Every row gives one point. Any point is a mix of the corners, with weights that add up to 1. It lies inside the corners' shape when no weight is negative. Say inside or outside, and name the corners with a negative weight.

Corners:
(1): [0.61 0.19]
(2): [-0.19 -0.55]
(3): [0.26 0.20]
Points:
[0.73 0.34] -> outside (2)
[0.57 0.16] -> inside
[-0.14 -0.48] -> inside
[-0.06 -0.42] -> inside
[0.25 0.17] -> inside
[0.53 0.17] -> inside

Corners:
(1): [ 0.92 -0.44  0.00 -0.05 -0.07  0.71 -0.31  0.11 -0.19]
(2): [-0.17 -0.49 -0.12  0.50 -0.48  0.07 -0.01  0.04  0.57]
(3): [-0.50  0.23 -0.24  0.71 -0.03 -0.35  0.81 -0.62 -0.12]
(4): [-0.14 -0.15 -0.24  0.27  0.40  0.23  0.61  0.35  0.26]
(5): [ 0.98 -0.58  0.35  0.09 -0.41  0.14 -0.35  0.88  0.07]
(6): [ 0.16  0.63 -0.84  0.28 -0.03 -0.45  0.39 -0.71  0.00]
(7): [-0.82  0.56 -0.12 -0.82  0.37 -0.30  1.03  0.53 -0.51]
(8): [-0.91  0.52  0.58 -0.90  0.61  0.05  0.93  0.10 -0.22]
(9): [-0.25  0.13 -0.27  0.65  0.19 -0.04 -0.22 -0.02  0.17]
(10): [ 0.24 -1.08  0.62  0.13  0.14  0.01 -0.72  0.31  0.12]
Points:
[-0.15  0.15 -0.03 -0.03  0.08  0.06  0.40  0.12  0.00] -> outside (10)
[ 0.49 -0.85  0.17  0.40 -0.22  0.26 -0.17  0.50  0.19] -> outside (6, 8, 9)
[-0.02  0.21 -0.48  0.33 -0.07 -0.13  0.35 -0.14  0.04] -> outside (8, 10)
[ 0.06 -0.09 -0.01  0.09 -0.06 -0.03  0.05  0.06 -0.04] -> outside (4)
[ 0.28  0.15 -0.26 -0.02 -0.12  0.08  0.43 -0.05 -0.05] -> outside (9, 10)
[-0.29 -0.04  0.19 -0.34  0.09  0.07  0.16  0.46 -0.04] -> outside (3, 4, 6)
[-0.08 -0.17 -0.11  0.14  0.08 -0.01  0.26 -0.18  0.05] -> outside (5, 9)
[ 0.08 -0.11  0.22 -0.31  0.26  0.18  0.12  0.33 -0.11] -> outside (2, 3)

Corners:
(1): [-0.30  0.57 -0.58  0.33 -0.24 -0.29  0.35  0.60  0.47  0.02 -0.23 -0.02
  0.09  0.22  0.91  1.10  0.13  0.35 -0.55  0.48]
(2): [ 0.26  0.05 -0.18  0.08  0.15 -0.62 -0.05  0.13  0.17  0.51 -0.64 -0.08
 -0.29  0.13  0.23 -0.24  0.16  0.02 -0.50 -0.53]
(3): [ 0.67  0.13 -0.27 -0.29 -0.40 -0.71 -0.07  0.70 -0.26  0.64  0.05  0.05
 -0.19  0.38  0.28  0.00 -0.57 -0.13  0.15 -0.04]
(4): [ 0.23 -0.46 -0.54 -0.12  0.31 -0.47 -0.63 -0.85 -0.43  0.55 -0.36 -0.12
  0.15  0.43 -0.07  0.15 -0.18 -0.29 -0.16  0.01]
(5): [ 0.37  0.61 -0.39  0.15 -0.22  0.12 -0.36  0.35  0.40 -0.60  0.94 -0.41
  0.16  0.07  0.47  0.39  0.76 -0.17  0.12 -0.19]
(6): [ 0.09 -0.39  0.20  0.31  0.34  0.98  0.29 -0.25 -0.37 -0.26 -0.04 -0.05
 -0.09 -0.44 -0.68  0.71 -0.19  0.69  0.21  0.49]
(7): [-0.82 -0.46 -0.14  0.46 -0.07  0.43  0.91  0.50 -0.54  0.29  0.44  0.29
  0.16 -0.66 -0.45 -0.31  0.17  0.29  0.65 -0.03]
(8): [ 0.12 -0.22  0.49 -0.01  0.58  0.07  0.09 -0.23 -0.20  0.25 -0.30  0.76
  0.43 -0.69 -0.30  0.14 -0.55  0.03 -0.09 -0.38]
(9): [-0.37 -0.71  0.16 -0.22 -0.74  0.34  0.65  0.46  0.58 -0.14  0.66  0.12
  0.59 -0.23 -0.16 -0.13  0.71  0.46  0.01  0.45]
(10): [-0.37 -0.20  0.18  0.78 -0.19 -0.09  0.50 -0.53 -0.40 -0.55 -0.13  0.27
  0.14 -0.17 -0.12 -0.07 -0.70  0.28  0.38  0.00]
(11): [-0.25  0.66 -0.29  0.15 -0.01  0.90 -0.04  0.59  0.59 -1.00 -0.08  0.22
  0.38 -0.28 -0.23 -0.16  0.95  0.28  0.94  0.52]
(12): [ 0.54 -0.33 -0.62 -0.17 -0.16  0.18 -0.36 -0.25 -0.52 -0.49 -0.52 -0.17
 -0.01 -0.18  0.36  0.64 -0.19 -0.35  0.14 -0.86]
(13): [ 0.34 -0.25 -0.04 -0.15  0.34 -0.22  0.26  0.00 -0.93  0.10  0.12  0.52
  0.05  0.30  0.73  0.06  0.01  0.04 -0.02 -0.08]
(14): [-0.05 -0.01  0.11  0.00 -0.22 -0.29 -0.88  0.29 -0.22  0.21  0.21  0.19
 -0.46 -0.07  0.98  0.38 -0.09 -0.24 -0.30  0.34]
(15): [ 1.03 -0.04 -0.05  0.45 -0.31 -0.28 -0.24  0.05  0.14  0.50  0.47  0.45
 -0.70  0.57  0.60  0.22  0.27 -0.18 -0.04 -0.33]
(16): [-0.24 -0.34  0.09 -0.13  0.14  0.01 -0.76  0.12 -0.21  0.09 -0.41 -0.07
 -0.20  0.80  0.63  0.50 -0.56  0.12 -0.16 -0.83]
(17): [-0.18  0.30 -0.91  0.01 -0.14 -0.17 -0.37  0.02 -0.11 -0.14  0.39  0.69
 -0.42  0.26  0.43  0.30 -0.08  0.17 -0.32 -0.18]
(18): [-0.68 -0.45  0.88  0.16  0.20 -0.29  0.47 -0.22 -0.63 -0.02  0.17  0.14
  0.11 -0.72 -0.79  0.61  0.14  0.26  0.68  0.18]
(19): [-0.62  0.45  0.14 -0.23 -0.21 -0.03  0.14  0.07  0.55  0.73  0.73  0.00
 -0.25  0.19  0.54  0.61  0.05 -0.07 -0.27  0.36]
(20): [-0.65  0.49  0.40  0.58 -0.81  0.64  0.48  0.10 -0.06  0.12  0.44  0.21
  0.74 -0.09 -0.71 -0.08  0.64  0.33  0.13  0.42]
(21): [-0.37  0.19  0.03  0.39 -0.34  0.21  0.04  0.89  0.10 -0.55  0.27  0.08
 -0.18  0.54  0.08  0.38 -0.10 -0.48 -0.94  0.36]
Points:
[-0.15  0.03 -0.08  0.20 -0.14  0.02  0.04  0.21  0.03  0.03  0.10  0.07
 -0.03  0.00  0.10  0.30  0.07  0.08 -0.03  0.02] -> outside (13)
[-0.27  0.33 -0.04 -0.01 -0.18  0.19 -0.14  0.32  0.42  0.04  0.24  0.08
  0.19  0.05  0.09  0.31  0.17  0.07 -0.33  0.27] -> outside (7, 10, 12, 13, 15, 18)
[-0.03  0.18 -0.12  0.17 -0.03  0.01  0.05  0.16 -0.06 -0.02  0.01  0.22
 -0.02 -0.09  0.28  0.38 -0.02  0.15  0.04 -0.09] -> outside (4, 9, 21)
[-0.22 -0.12 -0.07  0.20 -0.08  0.20  0.22  0.22 -0.12  0.02  0.14  0.14
  0.04 -0.16  0.01  0.24  0.08  0.21  0.11  0.12] -> inside
